Each row of a before or after table is a point. One or more steps were done to the points. Then noise was added and the rows were shuffled. The steps act on how far a point lies along the listed directions, d1 being the first. Name the steps. A step turns or swaps two directions, mirrors them in a line or flattens them onto one, adds a multiple of one to another, or multiplies one. Angles are multiples of 10 degrees, from the lower direction toward the higher: turns from -170 to 170, lines from 10 to 170 but not 90. Use the fewest steps. Two steps may share a direction if one is a turn and the other turns, adds or multiplies; they go together, in the order done. Otherwise the lowest direction goes first.

Directions:
(1): [-21 -54]
(2): [-54  21]
Before, 10 rows:
[[-57 -20]
 [-19 -42]
 [ -3 -46]
 [-16  35]
 [  5 -31]
 [-14  46]
 [ 23  -6]
 [  4 -16]
 [ 12 -46]
 [  1  -4]]
After:
[[ 10  21]
 [  3   4]
 [ 13 -60]
 [-42  -5]
 [ 45   0]
 [-39  -5]
 [ 26   3]
 [ 38 -24]
 [ 44 -13]
 [ 22  -2]]
Steps: turn d1 and d2 by -80 degrees

Directions:
(1): [-2 60 29]
(2): [ 48  22 -41]
(3): [-46  20 -44]
Before, 10 rows:
[[  8 -54 -38]
 [-20  -7 -26]
 [-12  29  22]
 [  7 -21  -9]
 [-54  -4   6]
 [-19 -23 -27]
 [ -5  37  -1]
 [  3   7  13]
 [  9  34  14]
 [-22  23 -17]]
After (10 x 3):
[[ 28 -28 -29]
 [-60  21  62]
 [-56  30  -3]
 [-54  28 -25]
 [-14   3  29]
 [-35  12 -57]
 [-25  59 -44]
 [ 27  -2 -39]
 [ 24  -9  -1]
 [ -1 -14 -53]]
Steps: multiply d1 by 1.3; turn d1 and d2 by 130 degrees; multiply d3 by 2

Directions:
(1): [-60  -7 -18 -43]
(2): [ 42 -24 -47 -35]
Before:
[[ -4   7   4  14]
 [-17  -3  21  18]
 [ 10  -6  30  23]
 [ 29   1   2  18]
 [ 12  18  36  43]
 [ 25   3 -10   7]
 [-10  11  22  22]
 [  8   9  17  19]
 [-29   6 -10  -4]
 [ 47  17 -18   3]
 [ 31  13  19  40]
 [ -1   5  -3   2]
 [ 22  -5  -2   7]
 [ -9 -19 -38 -60]]
After:
[[-33   2   4  -2]
 [-19  -5 -10 -20]
 [ -1 -20 -15 -16]
 [-22  14   6   8]
 [ 24   1 -18  10]
 [ -5  -2 -14  -7]
 [  0   2  -4   0]
 [-35  35  15  10]
 [-39  -9 -20 -40]
 [ -9 -12 -23 -24]
 [ 46  17  32  42]
 [-50   2  -6 -24]
 [-22   1  10   2]
 [-24 -23  -2 -28]]
Steps: turn d1 and d2 by 150 degrees

Directions:
(1): [ 21 -32   9 -60 -30 -15]
(2): [ 46 -14  40  17  38 -25]
(3): [-51  10  43  -4  -5 -41]
(4): [  7 -24 -33  38 -31 -47]
Before:
[[-32  17  29  -1  13  29]
 [  7  -8  18   4 -12 -19]
 [ -6   0  -3 -22 -16 -13]
 [-35  20  14  11  18  11]
 [ -6  -3 -34  19 -15 -32]
 [-18 -12 -25  16 -13 -22]
 [-14  -4 -19   6   3  -2]
 [ 25 -15  31 -28  22  16]
 [ 21 -12  43 -18   9  -6]]
After (9 x 6):
[[-37  25  19 -32  -2  41]
 [ 21 -29 -15 -12  -8 -16]
 [ 26 -23 -16 -20 -15 -31]
 [ -3   3   5 -23 -19  20]
 [  0  -6 -45  58  -5  -7]
 [ 17   9   8 -39  13  25]
 [ -3   3 -27  61   4  16]
 [-43  24  31 -20  22  36]
 [  8 -19 -13   6   8 -14]]
Steps: multiply d1 by 2; turn d1 and d4 by -70 degrees; turn d2 and d3 by 140 degrees

Directions:
(1): [-36 -52   5  -4  10 -37  -2 -31]
(2): [-49   5  28 -37   0  44   7   3]
(3): [ 19  -1  60 -15 -35 -28 -14  13]
(4): [ 37   5  -4 -55  29  -1  -9 -34]
(5): [ 10 -22 -13   7 -47  36 -35 -33]
(6): [ -5  38  25  29   0  -3  22 -56]
Before, 13 rows:
[[ -4  18  16   4  -9  30   9 -17]
 [ 35  23  10   8 -21  53 -17  25]
 [ 12   2  53 -36 -19  -4   0  21]
 [  2   6 -24  24  -2  17  -3  -9]
 [-13   8  42 -48   3  -1  -4  -1]
 [ 29   7 -27  -1   0  10   2 -60]
 [ 22 -11  -9 -21 -16  17 -35   3]
 [ 29 -16 -37  26  -9  -2 -14   0]
 [ 19 -14  -4 -22  18 -18  -2 -26]
 [ 33  12 -17 -11   9  -1   0   3]
 [ 18  -2  13  -4  -7 -28 -19  -6]
 [-42 -32   6   3  31  -8  -1 -16]
 [ -9 -23 -17 -21  43  -5  -5  30]]
After:
[[-22  -4   3  21  21  -3   2  11]
 [ 11  27  27 -18  21 -26  14   7]
 [ 17  -8 -10  -1  18 -17   8  22]
 [ 40 -16 -44 -29   5   7 -13   7]
 [-19  22  18   9  19  26  12 -36]
 [  7 -20 -19  13 -24  25 -19 -22]
 [ 18   2  -2 -26   2  14  -6 -10]
 [ 14   5  -3 -24  -2  20  -3 -17]
 [ -2 -14 -23  12  -1   4  -8   2]
 [ 19  15  42 -12  -1 -23  16   1]
 [ 34  13  -6  11  -4  -8 -19 -34]
 [ 35  -4   5  14   9  -4  -9 -10]
 [  6  -1  11 -12 -19   2 -27  -4]]
Steps: flatten d1 and d4 onto the line at 110 degrees; turn d2 and d5 by 110 degrees; turn d5 and d6 by 160 degrees; multiply d3 by 0.7

Directions:
(1): [  3  -5  60  -7  58  19 -39   1  24]
(2): [-50  -8  37  39 -33   1 -27 -26 -40]
Before (8 x 9):
[[  8 -10 -26  -9 -32  -8  28   3 -14]
 [ 17  -1  11 -13  54  15 -25   8  25]
 [  2   4 -59   9 -29  -7  29   1 -18]
 [ -7  -9 -37  18 -28 -15  26  -7 -26]
 [ 12   7   4 -19  26  -7   2  12  27]
 [ 34   5  -7 -33  31   1   6  13  38]
 [ -5  11  13  -4  -6   6 -13 -15 -15]
 [-11  -5 -13  11 -20  -1  13  -1 -19]]
After:
[[ 11  14 -15 -14  -9   0   5  -5  -7]
 [-33  -8  43  20 -14   3 -30 -21 -16]
 [ 18  -5  -4 -11  21   7   7  11  10]
 [-37  -4  -3  30 -27   2 -17 -21 -34]
 [ 20 -13  27 -23  29  10  -6   7  17]
 [ 19   1  13 -12  62  18 -17  10  25]
 [-29  -1  23  15 -11  -8 -13  -8  -9]
 [ 27  -7   1 -12  49   3   3  11  23]]
Steps: turn d1 and d2 by 140 degrees

Directions:
(1): [-35  12  13  27 -12  -3 -11 -42  21  34  -4]
(2): [ -5 -27   2 -10  20 -11 -12 -30  -4 -14  58]
(3): [  9  14  17  19  16  15  60 -15  17 -20   8]
(4): [-17  12  47  -9  36  18  -6  22 -23  22   5]
Before, 8 rows:
[[ 16   8 -20  19 -32 -10 -10  -8  16  -1 -18]
 [  6  -4 -22  -2 -12 -22 -21  -1   0   0 -11]
 [ 28  -5 -37   9  -7  -8  22 -29  22 -29  -1]
 [-32  -9  34   8  -3  -7 -51 -42   2  42  17]
 [  8  17  -8   2 -10   7  -1  22  -7  -1 -20]
 [ -9  -2  10  10   6  -8   7 -44  13  13  19]
 [-28 -16  17   2  10  -8 -20 -27  -2   1  26]
 [ 13  10   5 -12  -5  11  -2  33  -1 -10 -23]]
After (8 x 11):
[[-41 -12  16  12   0 -11 -27 -43   6  14  25]
 [-21   3  19  16   7  -7   4 -54  16  24  19]
 [ 26  11 -16  19 -23  -5   8  -2  16 -13 -14]
 [-39 -11  23  17 -21 -13 -61 -60  12  46  12]
 [ 24   6  -3 -20  -5  11  -2  47  -9 -22 -22]
 [ 19  13 -16  -5  -8   8   2  34 -13 -13 -19]
 [ 24   4 -18  14   6   3  41 -32  23 -26   2]
 [ 11  -4 -27   0 -14 -19  -7  -6   8 -10  -9]]
Steps: add 0.7 times d2 to d1; turn d3 and d4 by 30 degrees

Directions:
(1): [  7 -10  58   9 -21   9  16  46   2  -2   6  21]
(2): [ 17  34  10  -8 -60  21  -9 -24  -1  -1   3 -26]
(3): [ 33  21 -13 -18   0 -28  -9  12   0  26  52  24]
Before (12 x 12):
[[ -6  -3  27   9   1   2   3  12   1  -4 -17   4]
 [  5  12  -5  -5 -14  -3  -5 -10   2   2  10 -11]
 [-19 -16  -4   7   8   4   6 -13   0 -19 -28  -4]
 [  3   5  -1  -4  -4   4  -3  -2  -3   0   5  -4]
 [-15   2  -5   9 -10  16   1 -22   2 -13 -21 -22]
 [ 10   5  14  -8 -17   0  -2  13   3   1  10   8]
 [-12 -13  25   9 -17  10  14  10   5  -2 -16  -4]
 [ -2  -4  24   2 -12   2   6  23   2  -4  -1   4]
 [ -1  -1  14   0 -10   8  -1  -4  -5  -3  -6  -5]
 [-13  -9  -7   7  22  -4   2   1   4   2  -8   6]
 [-18  -4  -8   1   4   9  -1 -23  -4 -14 -29 -21]
 [  1  -8  13   2   0   3   6  12   5   0   4  10]]
After:
[[  9   0  38   2 -27   9   4  29   5  -3   4  14]
 [ -6  -4 -20   2  27 -11  -4  -5   5   7   5   6]
 [  3 -10  62   8 -25   8  17  53   4  -6   0  14]
 [-23   1 -36  -2  16   6  -8 -44  -4 -16 -36 -34]
 [  8  -9  34   4 -10   6  11  30   5   2  10  22]
 [  0   3  -4  -3  -1   1  -4  -6  -4  -2   3  -8]
 [ -3  -8  56  11  -9   6  10  34   2  -1 -10  14]
 [ -2  -5  25   4 -14  13   3   4  -3  -5 -12  -3]
 [-16 -11 -17   6  14   2   1 -23  -1 -17 -25  -6]
 [ -6  11 -12  -3 -12   0  -5 -22   0  -2  -2 -17]
 [ -8 -20  57  16 -30  16  23  36   3  -3 -15   7]
 [-21   0 -25   8  -3  17  -3 -41   4 -17 -29 -33]]
Steps: multiply d1 by 2.5; add -0.7 times d2 to d3

Directions:
(1): [-21  35 -13   0 -10  -3 -14  -7 -26  54  -3  30 -37 -28]
(2): [ 42   6  38  -6 -17  25 -41  11 -18 -29 -20  14 -33   2]
(3): [-22  -9  10  22  27  26  18  28  39   5  -7  41 -30  31]
(4): [ 18 -30 -13  -5  23  45  -1   9   1   2  26  18  15 -60]
(5): [-43  -8 -27  25 -25  25 -24   9   9 -19 -47 -24   2 -21]
Before, 13 rows:
[[-50  17  -4  -3 -41  -4 -17   4 -12  14 -35   9 -37  13]
 [ 42  -1  29 -29 -11  -1 -10  -3 -23 -29  17 -17  17  20]
 [ 58 -22  32 -41   1   4 -14 -15 -12 -26  33 -29  27 -17]
 [ 42 -14   8 -20  -3   8   4  -8 -24 -42   8 -21  19 -25]
 [ 41   3  30  -5  -6 -13   4 -21  -5 -21  15 -21  23  25]
 [-25  17   6  23 -39  13 -51  19  -6 -19 -60  -7 -46  11]
 [ 41 -45  26   3  25   9  16  11   6 -48  17  -1  15  29]
 [ 36 -17  27   1  -5  26 -25   6   2 -30 -13  24  -4   2]
 [ 47 -19  16 -21  23  14   5   7   1 -17  24  13   6  -2]
 [ 38  -6  15 -16  -7 -19  11 -18  -1 -20  18 -13  -5  23]
 [ 48  -9  34 -16   0 -32   0 -17 -16 -13  30   2  28  19]
 [ 57 -16  -1 -24   4   1   7   0  -1 -10  36 -18  40  -1]
 [ -1  37  17  -6 -29  -7 -34  21 -35   0 -34  18 -46   7]]
After:
[[ -3  18 -27 -26 -12 -20  14 -28 -45  16   8 -11   3 -41]
 [-14  17 -23 -32 -11 -33   2 -35 -29  57  35 -30  21 -40]
 [ 20  16 -26 -24  -2 -22  17 -14 -18  42  35  -6  29 -21]
 [ -4   5 -32  -6  -4 -31  21 -28  -1  24  22  -4   3  -6]
 [ -4  22  -7  -2 -10 -18  14 -36 -16  40  24 -10  22 -10]
 [-21   5 -16   7  26 -21  29 -11 -25  59  27  42 -19  -4]
 [-30   5 -23  18  -9   4  -5  -7   0  34 -25  23  -6 -22]
 [-22 -17  11  -3 -27  25 -16  17   5 -36 -32  -7 -18  17]
 [-16   6 -14  -5  -5 -48  17 -38 -19  38  29  -6  38 -18]
 [-48  -4 -29  18 -23   1 -16  22  -1 -21 -41 -22   8 -14]
 [-22  23 -26 -20 -13 -19   5 -16 -31  44  23 -15  19 -18]
 [-21   4 -30  -6  20 -14  24  -8   1  33  20  13   1 -16]
 [-31  11  -6  23 -28  28 -47  18   0  -9 -57  -2 -39  -8]]
Steps: turn d2 and d5 by -110 degrees; turn d1 and d5 by 140 degrees; multiply d3 by 1.3; multiply d4 by 0.4

Directions:
(1): [-22   5  52  19 -16 -26   4  -6 -21  33 -37   2  27 -22 -17  13  41 -20]
(2): [ 10  -7 -14 -20 -19 -57  22 -11  30  10 -35 -14   1  60  -4  -9  -6  -2]
(3): [  0  -8  28 -39  -6   2  -6  17  23 -42   7 -47  12  -6  14  45   2 -39]
(4): [ 32 -24 -44  41  -2 -15   4  37 -14  13  -2  -6  19 -15  -1   6 -17 -55]
Before:
[[-28  19  60   8 -10  12   1 -16 -25  27 -17  15  20 -26 -13   4  41  21]
 [ -5  -7 -12 -15  -1 -11   7   9  20  -4  -6 -20  -3  17   1   5  -9 -18]
 [ 19 -12 -39 -13  -2 -24   7   4  16   2   5   7  -6  35   9 -16 -27  -4]
 [  6   6 -12   7   4  11   0   2   7   9   6   0  -3  -7   6  -3  -8   9]
 [  2  -8 -13  15  -5  -7   3  -1 -19  19 -13  18   2   3   1  -9  -5  -4]
 [ 17  -8 -34  -1  -8 -20  11  14  13  -6  -2 -13  11  18  -3  14 -21 -25]
 [ 11  -4 -34  -3   8   2   4  -1   8  -2  14   7 -14  10   6 -20 -24  15]
 [  2  -1 -11   5   0   6  -1   7  -7   8  -2 -10  11  -6   3   4  -9 -21]
 [ -3   5  -4 -12   1  -9   8 -11  18  -6   1   5 -13  30   7 -12 -16  24]
 [-17   2 -12 -22  -9  24  -4 -18   7 -23   9  13 -13  16   1  -5  -1  25]
 [  0  -2  -2  13  -8 -24  18   7 -12  17 -22   2  23  -2 -12   2   4 -19]
 [  6   5 -22  -7  -3 -14  11 -12  21  13  -8  11  -9  26  -5 -25  -3  36]
 [ 27 -20 -38  24 -11 -19  13  18  -3  18  -7  10   2   7  -2  -6 -11 -25]]
After:
[[  5   9 -16 -29  -9 -15  18 -23  24   6 -10   8 -10  61   0 -24 -14  48]
 [ 12  -2 -31   4  -1 -18  21   8   0   4  -9   2   8  17  -4 -10 -18  -6]
 [ -2  -4  -8  19  10  26 -12  11 -24  13  26  30   0 -32   8  -9  -5  -5]
 [-12   4   0  31  10  14  -4  -3 -26  24   9  26   3 -34  -4 -16   6  13]
 [-25   8   6  -9  -5  37 -10 -19 -12 -14  13  22  -6 -12  -7   1  12  24]
 [ -2   6   2  16  -4   2   3  -3  -3  26  -7   6   3 -12   0  -3   3   5]
 [  1  -2  -1   2  -5  -7   3   4  -2  11 -13 -16  16  -1   2   8  -1 -29]
 [  7  -1  -8  10  -4   2  -3  20  -4 -12  10 -13  19 -19  -1  32  -6 -37]
 [  6  -8 -26  25  -3  -6   5  -7 -25  28 -16  30  -2  11  -4 -23  -9   9]
 [-11  11   3   7  17  37  -9  -4  -7  -9  29  21 -18 -15   9  -9  -7  27]
 [ -3  14 -28  22  18  35  -6  -7 -11  15  25  37 -17 -18  -6 -34  -6  56]
 [ 19 -15 -27  40  -9 -15  13  15 -19  34 -12  21   7 -10  -8 -12   0 -22]
 [ -8  -6   0 -14   7  21  -6  19  11 -20  14 -23  -4 -13   7  21  -7 -26]]
Steps: add -0.7 times d4 to d2; turn d1 and d2 by 120 degrees; multiply d3 by 2
